Each row of a before or after table is a point. The points were changed in one or more steps. Then noise was added and the rows were shuffled. The steps act on how far a point lies along the listed directions, d1 being the first. Name the steps. A step turns or swaps two directions, mirrors them in a line or flattens them onto one, adds a multiple of one to another, or multiplies one. Angles are multiples of 10 degrees, from the lower direction toward the higher: turns from -170 to 170, lines from 10 to 170 but not 90. Use the fewest steps. Two steps may share a direction if one is a turn and the other turns, adds or multiplies; they go together, in the order done. Otherwise the lowest direction goes first.
In the rows, zero is written as 128.

Directions:
(1): [139  88]
(2): [ 88 117]
Before (14 x 2)
[[111 129]
 [114  93]
 [149 141]
 [ 95 118]
 [125 133]
 [169 112]
 [150  54]
 [136 108]
 [152 185]
 [162 150]
 [118  88]
 [164 140]
 [176 102]
 [145 151]]
After (14 x 2)
[[140  90]
 [121 161]
 [ 96 142]
 [129 146]
 [100  79]
 [182 106]
 [150  93]
 [147 112]
 [142 107]
 [130 130]
 [113  87]
 [110 123]
 [ 53 104]
 [ 84 139]]
Steps: turn d1 and d2 by 90 degrees

Directions:
(1): [176 113  99 106 116 163]
(2): [119  75 165 109 104 128]
(3): [132 143 139  68 157 110]
(4): [113 146 159 127 143 187]
(5): [120  88 111 139 183 134]
(6): [178 130 168 152 146 115]
Before (8 x 6)
[[105 128 141  85 118 170]
 [129 128 131 173 155 145]
 [156  87 135 128 162 141]
 [124 161 102 149  97 150]
 [110 152 154 124 162 128]
 [ 86 130  88 174 159 125]
 [166 180 135 108 158 124]
 [100 131 135 135  83 127]]
After (8 x 6)
[[ 77 172 135 172 110 117]
 [178  90 131 119 143 150]
 [ 67 134 152 155 104 103]
 [ 67 126  91 183 173 116]
 [205 171 111  90 149 146]
 [137 130 134 110 168 146]
 [125 125 130  77 104 183]
 [106 133 144 186 157 127]]
Steps: turn d1 and d5 by -30 degrees; add 1.5 times d3 to d1

Directions:
(1): [103 122 137 148 112 135 101 111 144 127  46]
(2): [131 170  88  97 122 158 120 186 120 114 105]
(3): [115 116  97 144 104 176 107  99  73 150 144]
(4): [ 67 117 148 104 125 159 100 134 165 109 163]
(5): [134 118  93 112  96  95 116  98 123  60 133]
Before (12 x 11)
[[134  86  77 126  51  95  94  49 121  51 163]
 [108 116 141 141 111 132 118 112 130 147 130]
 [143 114 144 145 124  81 161 101 122 157 133]
 [145 113 153 144 146 108 133 103 119 141 170]
 [127 146  96 151 121 162 122 152  77 127  80]
 [152 147 111 118 143 128 189 157  93 110 204]
 [121 122 125 127  88  57 101  83 177  52  83]
 [170 107 150 153 133  91 134 119 123 168 105]
 [ 72 136 128 120 127 201  76 145 145 114 162]
 [158 120 149 125 145 123 162 112  93 159 191]
 [148 129 132 154 115 134 150 126 167 113 103]
 [108 120 163 144 126 146 103 105 132 144 102]]
After (12 x 11)
[[163 196 118 108 161 146 153 212 121 179 152]
 [141 181 107 126 135 203 119 223 131 207  92]
 [109  98 156 156 147 134 144 115 114 135 186]
 [111 144 105 106 112 138  92 142 133  94 103]
 [119 118 116  85 107 127  99 153 142  93 168]
 [ 93 146 104  94  96 129 119 149 142 102 136]
 [ 88 121 131 105  90 151  88 113 139  80  86]
 [185 128 127 193 135 102 128  87  96 147  87]
 [171 141 115 113 119 111 130 123  94 107 148]
 [145 132 121 138 120 143 154 134 153 116 158]
 [143 136 103 125 110 114 126 137 117 123 127]
 [ 57 116 163 152 114 158 116 119 158 110  69]]
Steps: turn d1 and d4 by -160 degrees; turn d2 and d5 by -150 degrees; multiply d3 by 0.4

Directions:
(1): [102 109 154 120  53 142  97 155 117 113 125 148 160 135 114  99  78 159]
(2): [127 141 196  81 134  75 156 140 130 143 121  82 143 107  95 118 117 107]
(3): [ 70 100 113 143 168 135 122 175 105 163 164 112 143 154  82 157 126 130]
(4): [180 102 127 162 111 154 171 156 114 142 152  74 156 119 168 138  98 126]
(5): [137  77 138  97 158 137  96 105  65 109 125 121 172 111 147 107 170 133]
(6): [120 152 172 148 183 140 148 136 117 122  99 140 134 192 163  93 105 153]
Before (10 x 18)
[[142 169 160 128 146 138 152 109 129  86  71 169 100 185 194  84  98 159]
 [109 123  90 146 108 165  93 132 114 104 121 188 148 163 149 135 137 138]
 [167 126 146 126 117 118 143 124 121 114 121 101 146 106 150 135 103 123]
 [161 122 160 104  91 148 129 134 122 103 134 106 152 113 124 110  78 156]
 [137 145 166 123 111 109 124 132 128 125 119 125 129  94 122 103 110 153]
 [ 75 194 155  99 139  93 114 125 153 126  85 161  87 162  78 121 128 134]
 [ 60 108 112  93 152 106  72 101 109 121 111 162 131 139  75 127 172 134]
 [130 152 135 148 163 122 131 103 144 133 124 131 109 151 159 108 157 127]
 [103  86 120 123  95 152 122 151 112 136 157 114 146 146 116 115  95 129]
 [135 148 173  77  81  87 137 126 166 131 121 127 115  98  97 114 125 126]]
After (10 x 18)
[[157 115 139 121 156 113 146 128 107 127 132  82 144 107 140 147 125 108]
 [139 106 138 114 183 140 144 148 104 138 162  73 142 121 100 148 121 131]
 [136 155 140 144 136 124 123  99 151 123 108 140 111 148 166  97 146 136]
 [118 170 124 155 218 133 176 127 132 126 101 148  77 202 169 132 126 138]
 [101  79 118 127 111 157 122 148 103 139 163 107 148 148 112 120 104 125]
 [124 145 153 133 162 101 140 141 122 155 138 100 123 106 103 133 131 136]
 [ 75  73 133  63 142 118  37  77  63  92  94 164 172 117 102  93 185 148]
 [ 65 240 153 123 120  80 143 149 207 148  89 162  49 175  58 140  90 124]
 [102 109  64 155 144 172  84 128  96 110 132 183 150 170 153 147 161 136]
 [110 173 155  94 135  69 173 150 191 173 147 102  84 117  63 157 131 101]]
Steps: swap d1 and d3; multiply d2 by 1.3; multiply d5 by 3

Directions:
(1): [143  76 122  87 116  78 172 156 177 160 134 193 139 111 144 145 129 126
 154 112  98 119 104  75 103 124 136 120 144 163 160 148]
(2): [115 157 168 127  94 155 180 111 143 172 108  86 112 176 126 130 114 113
 157 107 120 132  62 126 147 159 108 190 108 159 127 141]
(3): [155 127 131 103 142 158 132 192 135 130 146 107 109  97 108 159 133 119
 135 128 119 180 150 138  90 217  84 141 162 110 132  95]
(4): [ 96 154  79 129 120 106 170 152  98 126 200 131 122 109 104 211 112 141
 141 131 144 110  91 178 126 112 144 125 105 132 104 131]
(5): [103 113 157 161 139 114 125 120 121 158 124 103 130 135  88 133  69 122
 180 100 125 183 139 137 116 110 185  89 132 111 192  94]
Before (9 x 32)
[[155  98 146  92 142 144 122 148 153 133 118 151 125 108 146 117 150 113
  136 123 102 126 120 100 123 186 106 148 149 130 119 127]
 [ 93 154 117 160 132 124 170 134  95 145 188 100 123 141  84 202  95 123
  161 101 145 152  98 172 136 118 155 117 126 126 128 105]
 [ 87 145 119 184 132 114 153  84  89 154 172 109 114 155 113 149 100 137
  146 105 143 134 103 163 158  67 173 126  98 111 120 135]
 [ 88 121 129 112  67  75 236 119 145 179 134 149 142 149 133 161  66 124
  198 104 133 114  33 113 162  96 140 166  84 198 136 147]
 [144 134 148 106  91 114 168  75 162 156 115 144 142 131 135 123 132 118
  159 109 121  89  74 101 134 119 122 186 111 155 112 173]
 [ 84 157  59 150 142 107 127 108  75 117 204 127 129 115  88 197  84 145
  150 139 166 116 133 180 147  56 178  69  82 106 113 122]
 [115 146 126 108 101 147 179 132 124 124 139 121  97 144 126 152 145 140
  117 149 125 111 105 122 143 156 102 167 113 150 124 143]
 [107 163  96 149 116 126 122 114  74 120 172 117 130 129 121 165 117 143
  137 157 154 107 122 173 136 126 135 124  90 115  93 125]
 [ 97 163 103 182 171 158 100 126  69 110 147  88 109 139 109 141 116 157
  116 139 169 132 166 192 147 112 145  86 111  86 132 108]]
After (9 x 32)
[[139 136 106  57  72 120 242 193 159 153 153 152 122 113 149 185 125 122
  155 131 126 116  49 115 138 201  39 217 112 192  78 146]
 [161 159 146  98 107 160 155 107 148 138 125 107 123 116 121 134 146 111
  144 123 127 121  96 128 123 184  76 206 125 131  87 151]
 [121 120  96 113 129  95 195 169 131 146 204 160 128 116 110 212 124 128
  149 107 125 127  89 135 117 129 135 118 145 147 121 127]
 [ 89 140  66 113 108  88 189 110 117 152 196 165 131 130 115 202  96 134
  167 125 139  84  71 134 146  63 163 109  79 157 112 160]
 [151 111 133 113 158 154  82 133 126 100 123 142 129 102 143 108 156 123
  113 139 121 124 151 121 135 166 114 129 142 111 103 119]
 [108 148 100 140 111 111 142 120  91 141 169 126 129 132 121 170 108 139
  156 144 145 112 109 160 130 129 142 127  92 128 111 125]
 [110 122 127 141 117 107 201 120 130 186 178 128 107 149 126 171 108 127
  164  92 119 143  70 131 138 114 146 154 116 140 129 145]
 [122 150 119 114 119 162 152 149 109 109 148 109  92 124 111 156 146 142
  106 158 137 131 138 141 133 173  98 152 124 123 121 123]
 [ 90 124 115 171 154 114 144 123 105 154 142 119 117 149 110 146  89 152
  161 113 149 138 135 153 141  78 181  74 110 119 180 119]]
Steps: add 0.5 times d4 to d1; turn d1 and d5 by -60 degrees; turn d2 and d3 by 60 degrees
